Each row is a point. The last column is the point's height on a tilted bowl or saddle (a function of degree 2), plus a little noise. Count its main directions that bend up, bend down and stay straight.

Points (16 x 4):
[[  1.9  -2.7  -0.4   3.7]
 [  1.4   2.0  -2.8  -0.6]
 [  3.4  -0.8   0.9   3.1]
 [  0.2  -0.7  -5.0  -1.7]
 [  5.2  -0.8   5.6   5.4]
 [ -0.3  -1.4   7.6  -6.9]
 [  5.9   5.9  -0.3   6.1]
 [  4.9   0.5  -1.1  -0.2]
 [  3.1   5.9  -1.4   4.5]
 [ -3.2  -0.3  -4.2   1.0]
 [-12.9  -2.8  -2.4  -7.3]
 [ -6.7   0.3  -0.2  -3.6]
 [  1.4   1.0   0.2   2.8]
 [ -1.8  -5.5   3.4   1.0]
 [ -2.7   0.8  -2.4   1.1]
 [ -6.9   2.1  -5.7  -1.2]]
Directions: 1 up, 1 down, 1 straight

Points (24 x 5):
[[ -7.4   8.7  -5.1  -4.3 -10.5]
 [  1.6   4.6  -2.5   1.7  -1.4]
 [ -1.5   0.9  -5.7   0.4  -0.4]
 [ -4.7   3.1   5.1   7.0  -4.5]
 [ -5.0   2.5   0.0  -2.0  -4.0]
 [ -3.0   1.5  -1.2  -7.9  -6.8]
 [ -6.0  -2.1   2.9   0.2  -3.8]
 [ -0.8   3.6   0.6  -1.5  -2.5]
 [ -1.2   3.3  -2.5  -3.3  -3.4]
 [  2.7   1.1   8.3  -1.4  -2.6]
 [  0.7  -4.8  -0.7 -12.9  -6.7]
 [ -1.6   0.2   1.3   3.3  -3.5]
 [ -0.1   4.0  -0.8   5.2  -2.2]
 [  0.6   4.0   3.6  -0.1  -1.8]
 [ -1.4  -5.3  -3.1   3.1  -0.7]
 [ -5.7   1.3   0.2   5.1  -1.9]
 [ -2.9   0.5  -4.4  -0.8  -1.5]
 [ -1.0   0.5  -4.2   4.4  -0.4]
 [  0.4  -4.4   1.3  -0.7  -4.3]
 [ -4.1   1.5  -3.1   4.9  -0.3]
 [  3.0  -4.0  -4.8  -5.8  -2.2]
 [ -2.5   1.5   0.0  -0.6  -2.8]
 [  1.8   0.3  -9.2   0.1   1.3]
 [ -6.2  -6.5   4.0  -2.1  -4.6]]
Directions: 1 up, 1 down, 2 straight

Points (45 x 7):
[[ 5.0  6.1 10.1  4.5 -2.6 -2.2  6.0]
 [-1.1  4.7  7.0 -5.2 -3.7 -4.4 -2.6]
 [-2.8  1.6 -5.8  5.1  0.2 -1.1  6.0]
 [-5.2  0.6  0.1  1.2  2.3  6.2  1.5]
 [ 4.8 -6.6 -3.0 -4.1  2.4 -9.5 -3.3]
 [ 9.5  1.2  1.5 -0.6  6.9  0.3 -5.5]
 [10.5 -9.1 -6.7 -2.9  4.1  0.1  4.3]
 [ 1.5 -4.1 -5.5 -4.5 -0.9  0.6  6.4]
 [ 1.9  1.9  1.3 -1.3  3.3  2.5 -1.3]
 [-1.8  4.2  2.3 -5.5  3.3 -4.5 -2.8]
 [ 1.4  3.0 -1.0  5.5  2.5 -1.3  3.3]
 [ 2.5  0.4 -2.7 10.5  3.4 -3.4  2.8]
 [-0.6  0.6  5.1  0.0 -3.4  1.0  0.3]
 [ 2.8 -4.4  3.9  6.2  1.7 -3.3 -2.1]
 [ 3.6 -2.8  0.3  4.2 -0.2 -3.6  0.7]
 [11.1 -1.5 -4.0 -0.1 -3.7  2.9 -0.2]
 [-1.7 -0.5 -3.1  3.7 -0.2  6.7  2.6]
 [-4.8 -0.9 -4.3 -4.0  4.7  7.9  5.5]
 [-1.9  2.4 -3.5 -9.6 -2.9 -5.1 -7.3]
 [ 1.4  1.1  2.6 -0.5  4.2  1.4 -2.1]
 [ 3.0 -3.2 -2.9 -0.7 -6.3 -8.3 -2.9]
 [ 1.4 -5.5 -9.4 -1.0 -2.0 -4.0  7.9]
 [-2.6 -1.0  9.7  4.5  2.3  0.6 -4.8]
 [ 5.3  1.7 -4.5  3.1 -1.9 -1.6  3.7]
 [ 5.5  1.1 -6.9 -2.3  0.1 -1.3  2.2]
 [-4.4 -1.4  0.7  0.4  1.4  3.6  3.0]
 [ 1.9  1.1  0.1  2.7  1.5 -4.5  0.9]
 [ 2.8  0.2  3.0 -2.7  1.0 -1.9 -1.7]
 [ 5.0  5.3 -2.8  5.0  0.7 -6.4  6.1]
 [-5.7 -1.8 -1.7 -0.9  2.5 -2.8  3.1]
 [-5.3  0.3 -0.9  3.6  6.1 -0.5  2.4]
 [ 1.4  1.7 -2.8  4.1  0.2  3.6  2.1]
 [ 4.8  1.7 -0.1  1.5 -3.8  5.3  0.2]
 [-4.1 -4.5  1.0 -0.5  3.5 -2.1  3.3]
 [-0.1 -3.8 -1.3  0.9 -1.7 -2.9  3.3]
 [-6.9  3.1 -2.1  3.4  1.6  5.2  4.8]
 [ 6.0 -3.3 -3.3 -3.6  5.7 -2.7 -0.9]
 [ 7.5 -3.0  3.2  1.1 -2.2 -2.2 -2.2]
 [-2.5  3.1 -2.7  0.9  0.8  2.1  4.1]
 [ 2.0  3.1 -3.1  1.3  4.4  0.9  2.1]
 [ 3.0 -4.4 -1.0 -5.8 -3.0 -2.2  1.3]
 [-1.8  6.1 -2.4  6.0 -4.7 -0.3  8.8]
 [-5.2 -5.1  3.5 -0.4  2.2  4.4  2.8]
 [-2.3 -3.7  0.7  1.2 -4.1 -2.3  3.8]
 [ 0.2  4.0 -0.3 -2.1 -7.0  0.8  3.5]]
Directions: 1 up, 1 down, 4 straight

Points (49 x 7):
[[  1.6   1.7   1.3  -1.9   4.0  -1.8  -0.3]
 [ -0.8   0.6  -3.1  11.1  -2.2   1.5   3.7]
 [ -1.1  -1.7   0.3  -5.2  -0.4   0.9   2.6]
 [  2.2  -0.8  -0.7   0.3   5.3  -2.1   2.0]
 [ -0.2  -0.8   1.0   3.2   3.5   1.0   3.5]
 [  4.4  -4.4  -1.2  -0.1  -5.4  -4.3  -1.1]
 [  4.4  -2.1  -4.6   1.9  -0.1   1.5   2.6]
 [ -1.4  -0.1  -4.4  -0.4  -3.2  -3.0   0.0]
 [ -2.7   1.5   5.3   0.1   4.5   7.7   0.4]
 [ -2.7   1.4  -6.2   3.5   6.4  -1.6   5.1]
 [ -1.1   2.4   1.0  -4.2   4.9   0.8   1.3]
 [  3.6   0.1   6.7  -1.2  -0.9  -0.9  -0.9]
 [ -0.3   1.9  -0.3   3.8  -3.6  -4.4  -2.3]
 [  1.8  -1.3   4.2   4.8  -0.2   4.2   0.6]
 [  8.1  -4.8   5.5  -4.3   0.1   0.5   1.3]
 [  1.8  -3.1  10.2  -2.3  -4.1   1.9   2.8]
 [ -1.4   1.7  -6.0  -3.3  -5.6   7.7   5.4]
 [  2.2   0.9   3.0   6.2  -3.2   1.2  -1.7]
 [ -7.0   5.3   5.8   0.5  -0.4   9.1  -6.3]
 [ -0.5  -0.6   3.9  -1.8  -0.4   1.7   1.3]
 [  2.2  11.2  -7.8   2.1  10.0  -0.9   3.6]
 [ -4.3   5.5   8.9  -2.3   1.8  -2.8  -5.0]
 [ -0.9   1.0  -0.8  -1.0   0.2   1.9   2.1]
 [  0.1  -4.5  -1.6   0.7   3.4  -1.4   4.6]
 [ -2.2  -3.7   1.1   1.2  -3.4   0.7   2.7]
 [ -5.6  -2.1   0.6   1.7   2.8   6.5   5.4]
 [ -5.3   0.8  -2.5   3.0   5.9  -4.8   0.3]
 [  0.2 -11.2   5.9   0.1   1.1   2.2  10.9]
 [  1.1  -1.4  -4.8  -2.3   5.7   3.1   7.0]
 [ -2.6  -4.4   3.6   3.4   3.5   5.3   6.9]
 [ -1.2  -5.0  -4.7  -0.4   0.3  -1.0   2.9]
 [ -1.8   1.0   0.9  -1.8  -1.4   1.1   1.1]
 [ -7.2   4.9  -2.1  -0.6  -3.5   7.0   1.5]
 [  4.2  -0.8   0.0   0.1   0.4  -9.3  -5.6]
 [  0.2  -8.5  -4.2   6.5  -4.2  -2.1   1.7]
 [  4.8  -6.2   4.0  -9.6   2.1  -2.3   6.1]
 [  2.0   0.2   2.6   1.4  -0.3  -1.6  -0.7]
 [ -3.4  -0.5   0.4  -3.6   7.7  -1.4   3.8]
 [ -1.5   4.3   4.1  -6.4  -0.6  -6.8  -1.8]
 [ -3.8  -2.4   3.3   2.0  -2.8   3.7   1.8]
 [  1.1   4.6   4.8  -4.4   0.3  -0.4  -2.1]
 [ -4.9  -0.7  -1.7  -1.2   5.7   0.3   4.5]
 [ -9.3   0.0   4.3  -0.7   1.7   4.0  -0.1]
 [  9.0   6.1   2.5  -3.6  -0.4  -1.2  -6.1]
 [  2.1   6.5   3.2   5.5   7.2  -0.7  -5.0]
 [  3.6   0.6  -0.3  -0.5   4.2   1.6   2.2]
 [  1.5   1.1   5.6   7.4   2.7   2.5  -1.0]
 [  8.4   2.4   0.0  -4.4  -0.6  -7.2  -6.6]
 [ -0.2  -2.8  -0.4  -4.9   2.9   1.2   4.1]]
Directions: 2 up, 3 down, 1 straight

Points (64 x 9):
[[ -2.3   4.3   4.9  -2.8  -7.5  -1.6  -5.9  -5.6  -5.2]
 [  1.5  -2.2  -4.8   2.5   7.4   1.6  -1.9   3.0  -3.7]
 [  1.5   0.3   3.5  10.6  -3.6   6.4  -3.6   0.4  -3.8]
 [ -2.2  -3.5   2.6  -2.2  -2.4  -1.3  -2.0   0.7  -2.3]
 [  1.1  -2.1  -4.9   6.2  -1.4  -3.2   3.2  -0.9  -0.5]
 [ -3.4  -2.5   1.1   3.8  -3.9   2.0  -1.9  -2.5  -1.8]
 [  1.0   0.8  -6.6   6.1   4.4  -5.5  -4.7  -2.2  -5.5]
 [ -3.6   2.6  -5.9   0.9  -1.5  -0.6   5.0  -6.7  -1.7]
 [ -3.8  -5.9  -0.6   6.8  -0.4  -1.4  -2.1  -2.3  -3.5]
 [ -4.0  -2.2  -3.9   4.3   5.9  -1.4   2.9  -5.6  -4.2]
 [  0.9  -5.7  -1.8   0.6   1.3   3.4  -3.3   2.2  -2.4]
 [  1.7  -7.2   0.7  -4.7   3.1   6.4   1.7   1.4  -4.5]
 [  2.7   0.9   3.3   1.0   1.5  -4.0  -3.7  -4.0  -2.8]
 [  5.3   0.1  -3.8  -4.5  -1.3  -3.1   6.9   4.5  -2.6]
 [  4.6  -4.0  -8.8   6.1  -1.1  -0.2   5.7  -3.7  -2.5]
 [ -7.0  -0.4   1.9   9.2  -0.2   4.0   2.6  -4.2  -5.6]
 [ -2.9  -2.1   2.3   1.7   1.4  -3.1  -9.7   4.8  -6.2]
 [  1.2  -1.3   0.2  -3.5  -3.7   1.2  -3.5  -3.3  -1.9]
 [  6.2  -7.6  -1.2   2.3  -5.9   6.7  -7.9   1.6  -5.9]
 [  1.5  -0.2  -3.4   0.0   1.6  -6.8   0.7   3.6  -2.0]
 [ -4.7  -0.3  -1.0   5.1  -4.9  -5.9  -3.0   2.3  -2.4]
 [  6.4   0.3  -2.0  -3.1  -2.5   3.8   4.9  -1.0  -0.8]
 [  0.2  -0.9   5.9   5.8  -4.8   3.0   4.9  -0.3  -2.0]
 [ -4.5   2.2  -1.1   3.9   2.1   3.3   4.8   1.9  -1.4]
 [  3.3   1.8   3.7  -2.3   4.6   1.5  -1.0  -0.6  -2.6]
 [ -0.6  -6.7   1.9   0.6   0.6   1.2  -1.0   2.3  -2.5]
 [ -0.4   7.1  -8.8  -4.4  -3.6  -3.7  -1.1   0.6  -3.7]
 [ -2.6  -3.3   8.0  -0.1  -1.0  -0.9   8.0   1.4  -5.4]
 [ -1.2   4.6   8.9  -4.4   4.9  -0.6  -3.3   0.5  -7.5]
 [  3.6  -1.5  -3.8   2.5  -1.0  -0.3   4.8  -0.2   0.3]
 [-11.2   1.8   0.0  -5.0   3.6   1.9   2.6  -4.1  -8.2]
 [  2.0   0.3  -4.5   0.4  -0.1   2.3   6.7   8.9  -1.5]
 [  1.9  -0.4  -7.4   1.0  -2.8   7.4   1.7  -5.8  -2.6]
 [  2.1   0.7   3.7   1.9  -5.6  -1.8  -3.0  -8.3  -2.5]
 [  2.2  -3.9   2.7  -3.9  -0.2   0.4   4.6   0.1  -2.3]
 [  5.0   1.5  -3.0   4.6   3.0  -3.6   7.3  -2.7  -1.3]
 [ -1.9  -2.3   0.0  -0.8  -1.0  -5.3   4.4   4.2  -1.9]
 [  1.7   1.9  -3.9  -0.4  -2.0   2.9   4.1  -3.5   0.2]
 [  2.2  -5.3  -2.3  -6.7   2.5   2.8  -1.8   5.3  -4.5]
 [ -1.2   4.1  -3.7  -1.3   2.6  -1.5   6.1  -1.1  -0.9]
 [ 10.5   7.1  -2.5   1.4   1.5   3.6  -4.4   1.1  -3.9]
 [  0.3  -0.1   4.7   2.6   2.2  -1.8   0.7  -0.4  -1.8]
 [  0.1  -2.5   8.4   1.7   1.1  -2.3   2.5  -0.1  -3.9]
 [ -3.7   2.3  -2.2   1.7   7.1   0.8  -2.4   4.4  -4.1]
 [  4.4  -0.6  -4.0   3.9   5.9  -3.7   4.6  -1.1  -2.3]
 [ -0.7  -2.5   3.0  -3.7   1.4   4.2  -2.7   0.1  -3.3]
 [  1.2   9.2   1.5  -3.0   3.8  -0.4   4.1   0.0  -2.7]
 [  5.7   0.8  -3.4  -0.1  -2.5   5.4  -6.0  -0.7  -2.5]
 [  5.5  -5.9   0.4   1.1   1.5   7.6   2.9  -0.6  -2.9]
 [ -0.2  -8.8   5.2  -3.5   0.2  -5.1  -2.0  -7.3  -7.4]
 [  0.2  -3.5   0.5  -3.6   7.8   3.1   3.4   4.5  -4.3]
 [ -6.1   0.8   8.3  -6.4   2.8  -7.1   0.1   0.6  -9.9]
 [  0.8  -1.9  -3.7   0.4   5.0   1.3   6.9  -3.8  -1.9]
 [ -6.0   1.6  -6.2  -1.5   0.9   5.3  -1.7   2.4  -3.3]
 [ -3.9   4.5   3.9  -4.7  -0.5   1.4   4.0  -0.6  -3.3]
 [  3.2  -0.9  -0.4  -3.3  -4.6   3.2  -0.9   0.2  -0.9]
 [ -3.4   6.3   0.1  -1.0   5.9  -1.8   3.6  -3.8  -4.0]
 [  6.4   4.8  -0.5 -13.7   5.4  -1.7  -2.3  -5.9 -10.4]
 [  3.6   3.9  -2.3   2.0   1.3  -0.9  -5.2  -0.4  -2.0]
 [  4.3  -6.1   2.2   0.6  -1.2   0.3   0.9   1.7  -1.6]
 [  0.3   3.6   3.1   1.3  -3.6   3.1   0.1  -0.8  -0.2]
 [ -1.5  10.4  -0.8   3.9  -4.9   1.6  -0.4  -3.2  -1.6]
 [  4.2   6.4   7.3  -3.5   0.9  -0.3  -2.4   2.8  -4.1]
 [ -1.2   5.2  -0.2   0.4   0.7  -3.5   5.4  -2.0  -0.9]]
Directions: 0 up, 8 down, 0 straight
